Each row of a before or after table is a point. One or more steps were done to the points. Then noise was added and the rows were shuffled. The steps act on how far a point lies along the listed directions, d1 being the first. Write out the steps. A step turns or swaps two directions, mirrors them in a line or flattens them onto one, adds a multiple of one to another, or multiplies one. Angles are multiples of 10 degrees, from the lower direction toward the higher: turns from -170 to 170, lines from 10 to 170 but not 90. Use the fewest steps. Two steps may share a direction if one is a turn and the other turns, adds or multiplies; they go together, in the order done. Otherwise the lowest direction goes first.

Directions:
(1): [-3.5  1.8]
(2): [1.8 3.5]
Before:
[[-4.0  4.5]
 [-0.8  1.4]
 [-2.3 -2.4]
 [-1.1 -2.9]
 [-3.6  1.4]
 [ 2.2  2.8]
 [ 0.2 -3.6]
 [ 0.8 -2.0]
 [ 1.3  0.1]
 [ 2.4  3.4]
 [-6.2 -0.6]
 [ 0.4 -1.9]]
After (12 x 2):
[[ 2.9  6.0]
 [-2.3 -4.4]
 [-0.7 -2.1]
 [-1.2 -2.2]
 [ 0.5  0.9]
 [ 2.4  5.0]
 [ 1.5  3.0]
 [-2.3 -4.6]
 [-0.2 -0.6]
 [-2.6 -4.9]
 [ 0.6  1.3]
 [-2.2 -4.5]]
Steps: multiply d1 by 0; multiply d2 by 1.6

Directions:
(1): [ 2.0  0.7  1.0 -5.0]
(2): [-0.3 -5.2 -1.6 -1.2]
(3): [ 4.2 -1.5  2.7  2.0]
(4): [-3.0 -1.1  4.5 -0.5]
Before (10 x 4):
[[-4.2 -3.7 -4.1  4.0]
 [-6.7 -4.1  3.6 -1.8]
 [-1.4 -0.9 -1.3 -3.7]
 [-4.6  1.9  0.5 -2.9]
 [-1.9  0.3 -2.5 -7.2]
 [ 3.3  2.8 -2.2  1.2]
 [-4.1  0.7  0.3 -0.8]
 [-0.2  1.7  0.3 -1.5]
 [ 1.1 -0.7 -3.3 -0.4]
 [ 5.2 -0.9 -0.8 -5.2]]
After, 10 rows:
[[ 3.9  3.1 -2.4  1.5]
 [ 3.8 -1.0 -3.9  0.6]
 [ 1.1  0.5  0.5  0.6]
 [ 0.7 -3.3 -0.7 -0.4]
 [-1.8 -3.3  0.3 -1.0]
 [ 2.7  2.4 -2.1  1.0]
 [ 1.0 -2.1 -4.2 -0.7]
 [ 1.8 -0.4 -3.0 -0.1]
 [ 0.7 -3.2  3.8  0.6]
 [-0.3  5.8 -6.5 -0.5]]
Steps: multiply d1 by 0; turn d2 and d4 by 50 degrees; turn d3 and d4 by 120 degrees

Directions:
(1): [-4.3  1.0  1.2  1.5  0.8 -4.8 -0.9  3.8]
(2): [-4.1  1.2  2.5  1.1  3.2  5.0  1.0 -0.3]
Before:
[[  0.3   0.1  -0.2  -0.5   3.2   9.4   0.3  -5.4]
 [  0.0  -0.7  -0.5  -0.4  -0.9  -0.9  -0.5  -0.2]
 [ -0.7  -1.0   2.2  -0.8   1.8   6.7   0.3  -1.5]
 [  4.9  -2.1  -1.1  -0.7  -0.6  -0.8   1.0   0.8]
 [ -2.5   0.3  -0.3   0.0  -1.5  -3.8  -2.0   2.9]
 [  5.0  -1.2  -3.0  -0.6  -2.0  -2.7  -0.9  -1.8]
 [ -0.3  -0.5   0.2  -0.5  -3.0  -4.1   0.8   2.0]
 [ -2.8   0.0   3.2   1.8   2.1   3.3  -0.4   0.6]
 [  5.4  -2.2  -4.5  -2.2  -5.6 -11.9  -3.0  -0.7]
 [ -0.9   0.1  -3.0   0.7  -1.9  -9.5  -1.3   3.5]
 [-11.5   3.2   6.6  -1.0   5.5   0.0   1.4   1.8]
 [ -1.6   2.1  -0.5   0.3  -1.6  -3.7  -3.0   3.4]]
After (12 x 8):
[[-11.5   3.2   6.9  -1.0   5.7  -0.3   1.4   1.9]
 [  0.3  -0.6  -0.6  -0.5  -0.8   0.0  -0.5  -0.8]
 [ -0.8   2.1   0.1   0.2  -0.7   1.3  -1.9   1.3]
 [  0.0   0.0  -2.2  -0.3   0.0  -0.2   0.7  -0.8]
 [  0.0  -0.3   0.6  -1.1  -2.1  -0.1   1.7  -0.1]
 [ -3.1   0.1   2.9   2.0   1.5   0.7  -0.7   1.7]
 [  6.4  -2.3  -3.2  -3.0  -3.6  -1.6  -1.2  -5.2]
 [ -2.0   0.2   0.1  -0.3  -0.6   0.9  -1.2   0.7]
 [  4.7  -2.1  -0.9  -1.0  -0.4  -0.3   1.1   0.4]
 [  5.1  -1.3  -2.6  -0.6  -1.6  -0.8  -0.9  -2.5]
 [ -0.8   0.0  -1.3   0.2   1.1  -0.2  -1.4  -1.3]
 [ -1.4  -0.9   1.4  -0.5   0.6   0.5  -1.1   1.2]]
Steps: flatten d1 and d2 onto the line at 50 degrees

Directions:
(1): [-4.8  1.6  1.0  0.2  2.4  0.7  1.0  0.9 -6.5 -2.7 -1.2]
(2): [-1.0 -7.8 -3.4 -0.5 -0.4 -0.3 -0.9  2.1 -2.2  1.0 -0.6]
Before, 13 rows:
[[ -5.2   5.7   3.8   0.7   2.5   1.3   1.0  -1.6  -5.3  -1.9   0.2]
 [  4.7   1.4  -0.8   0.0   0.6   0.4  -0.1  -2.3   4.2   1.7  -0.3]
 [  0.3  -8.7  -4.3  -0.3  -0.7  -0.6  -3.0   1.2   2.1   2.0   0.9]
 [ -3.5   0.5  -0.7   0.3   1.7   1.5   0.7   2.5  -6.4  -5.1  -1.0]
 [  3.5   2.0   0.6  -1.4  -0.1  -0.3  -0.5  -0.9   5.6   0.2   0.8]
 [  4.8 -11.7  -6.4   0.8  -3.8  -1.2  -1.3   2.2   6.5   6.4  -0.7]
 [ -0.2   1.1   0.8  -0.6   0.5  -0.1  -1.7   0.2   1.5  -1.4  -1.0]
 [  2.7  -2.2  -0.2  -1.2  -1.5  -0.5  -0.6   0.2   2.7   1.5   2.7]
 [ -3.9   6.2   2.2  -1.5   0.8   0.9   2.7  -1.3  -5.0  -3.6  -0.8]
 [  2.1   1.9   0.1  -0.9   1.6  -0.9  -0.6  -1.1   3.7   1.6  -0.2]
 [ -5.1   4.4   3.2   2.6   2.3   1.2   4.0  -1.0  -4.5  -3.1  -0.1]
 [  0.5   4.9   2.2   1.5   2.1  -1.1   0.8  -0.5  -0.7  -2.4  -1.7]
 [  2.0  -1.3  -2.0   0.5  -1.2  -1.5  -1.9   2.8   0.6  -0.5   0.5]]
After:
[[-0.6 -6.6 -3.9 -0.3 -0.3  0.6 -1.0  3.3 -3.1 -2.4 -0.2]
 [-0.1  4.3  2.8 -0.8  0.3  0.0  1.0 -0.5 -0.3 -0.7  2.5]
 [-5.5  5.7  2.7  1.0  3.6  0.8 -0.1 -0.6 -4.3 -3.6 -0.2]
 [ 0.2 -8.8 -3.0 -0.3 -1.7 -0.3 -2.0  0.6  1.4  3.7  1.0]
 [ 2.0  2.8  0.4 -0.8  2.0 -1.1 -0.7 -1.2  3.3  1.0 -0.1]
 [-5.7 13.4  5.2  2.7  3.9  1.7  3.6 -1.2 -4.7 -3.4 -2.6]
 [ 3.4  4.6  0.4  0.2  1.2  0.7  0.7 -2.7  2.6  0.7 -0.6]
 [ 0.2 -0.2  0.3 -0.7 -0.1 -0.3 -1.7  0.4  2.2 -0.8 -0.9]
 [ 0.6 -9.3 -3.2  1.4 -1.8  0.0  1.1  0.6  1.4  2.3  1.0]
 [ 2.8  4.0  1.7 -1.2  0.3 -0.2  0.0 -1.0  4.5 -0.3  0.8]
 [ 1.7 -8.1 -4.1 -2.6 -3.7 -0.7 -0.5  0.3  1.2  1.9  0.3]
 [ 4.2 -3.3 -2.2  1.1  0.0 -2.1 -0.8  0.7  3.5  0.5 -1.2]
 [ 0.7  3.4 -0.1  0.5  0.2 -1.4 -1.2  2.3 -1.2 -2.3  0.4]]
Steps: swap d1 and d2

Directions:
(1): [-0.3 -1.2  4.3 -1.9 -2.1  0.7  3.9  2.2  0.4 -4.7  6.1 -0.1 -0.2 -0.9]
(2): [ 4.4  0.2 -1.0 -5.9 -0.3 -5.8 -1.0  0.1  0.9 -1.7 -1.1  2.1 -3.1  0.4]
(3): [-0.3  0.8 -3.2  3.5  1.2 -2.3  0.1 -2.5  2.2 -5.7  0.8 -4.6 -1.1  3.5]
(4): [-1.7 -1.9  0.3  1.8 -1.1 -6.6  2.9 -3.1  1.6  3.3  1.5 -0.7  2.5 -3.7]
(5): [ 0.9  1.8 -1.1  2.5 -0.5 -0.2 -0.6 -0.3  3.5 -0.2  2.7  7.3  3.3  3.6]
(6): [-4.3  2.6 -4.0 -5.4  2.3  1.1  1.1  1.1  3.5  2.5  2.7 -1.9  0.7  0.6]
Before (11 x 14):
[[-3.0 -0.7  2.3  2.2  0.5  2.7  2.9  0.3 -0.7  4.2  3.9  1.7  2.6 -2.2]
 [ 2.4  0.0 -2.6  1.7  0.7  1.1 -2.6 -0.2 -3.3 -3.7 -5.9 -5.9 -5.0  1.6]
 [ 2.8 -1.3 -3.5  0.4  1.2 -0.2 -4.1 -1.8 -2.1 -5.5 -4.5 -4.3 -3.5  1.9]
 [-5.9 -1.0 -3.2  5.4  0.2 -0.2  0.1 -5.7  1.2  2.8  0.0 -6.4  3.1 -4.1]
 [ 0.8  0.6  1.9  3.1 -1.2  1.9  1.5 -1.0 -0.4  0.5  2.4  1.3  2.2 -0.7]
 [ 1.2 -1.6  4.6  3.9 -2.1  0.0  1.7  1.0 -0.3 -1.1  1.5  5.4  2.9  0.4]
 [ 2.9  0.9 -2.9 -0.5  0.8 -1.2 -3.1 -1.2  1.9 -8.1 -0.9 -2.3 -3.7  3.7]
 [-4.5 -2.1  0.0  6.7 -2.0  2.9  1.1 -1.5 -0.3 -1.8  2.7 -3.8  1.1 -3.4]
 [ 3.9 -2.3 -1.2 -1.3 -1.2 -5.2 -1.5 -1.0 -1.9 -3.6 -3.4 -4.0 -5.2  2.3]
 [-0.5 -3.6  4.2  2.6 -1.8  1.0  3.4 -0.2 -1.4 -1.9  4.3 -0.2  3.4 -2.9]
 [-1.3 -0.5  3.0  0.0  0.3  2.0  1.7  1.5  0.7  0.4  3.7 -2.0  0.9 -1.9]]
After, 11 rows:
[[ 3.6  0.2 -5.7  0.7  0.7 -4.9 -3.4 -3.3  2.4 -3.8 -2.0  2.4 -0.4  3.9]
 [-4.6  0.3 -2.7 -2.2  2.3  3.8  1.5  0.5  1.1  2.0  3.0 -3.0  3.2 -0.7]
 [-2.2  0.2  1.3  0.0  1.2  2.6  1.5  1.2  1.1 -0.1  3.7 -3.7  0.7 -1.0]
 [ 3.9  0.7 -5.6 -2.4 -0.2 -7.3 -2.4 -1.8  2.9 -2.2 -1.8  0.8 -2.7  5.8]
 [-4.2 -0.9  2.6  2.3  1.2  5.6  2.6  1.2 -2.8  3.1  2.7 -2.9  0.8 -2.5]
 [ 2.9  1.3 -5.5  3.5  0.3 -4.5 -1.9 -2.6  2.2 -3.1 -3.0 -0.5 -1.6  3.8]
 [-4.8  0.8 -3.3  4.3 -0.9  4.2 -0.4 -0.8  2.1 -0.4  2.9 -1.0  1.6  0.2]
 [ 3.7  1.7 -3.8 -2.7 -0.3 -5.7 -2.6 -1.7  5.4 -3.4  0.9  6.2 -0.4  3.0]
 [-1.6  1.8 -0.2  0.1  0.8  3.7  1.2 -0.2 -0.5  3.6  0.9 -0.5  2.1 -1.2]
 [-0.7 -0.4  0.2  7.0 -1.5  2.5 -1.9 -3.8  0.5 -3.7  0.7 -0.6  2.1 -0.2]
 [-4.1  0.9 -0.8 -3.0  2.0  3.4  0.5  2.2  0.0  6.5 -1.3  0.4  2.6 -0.8]]
Steps: mirror d1 and d6 in the line at 30 degrees; add 0.5 times d3 to d2; turn d3 and d5 by 70 degrees; multiply d4 by 0
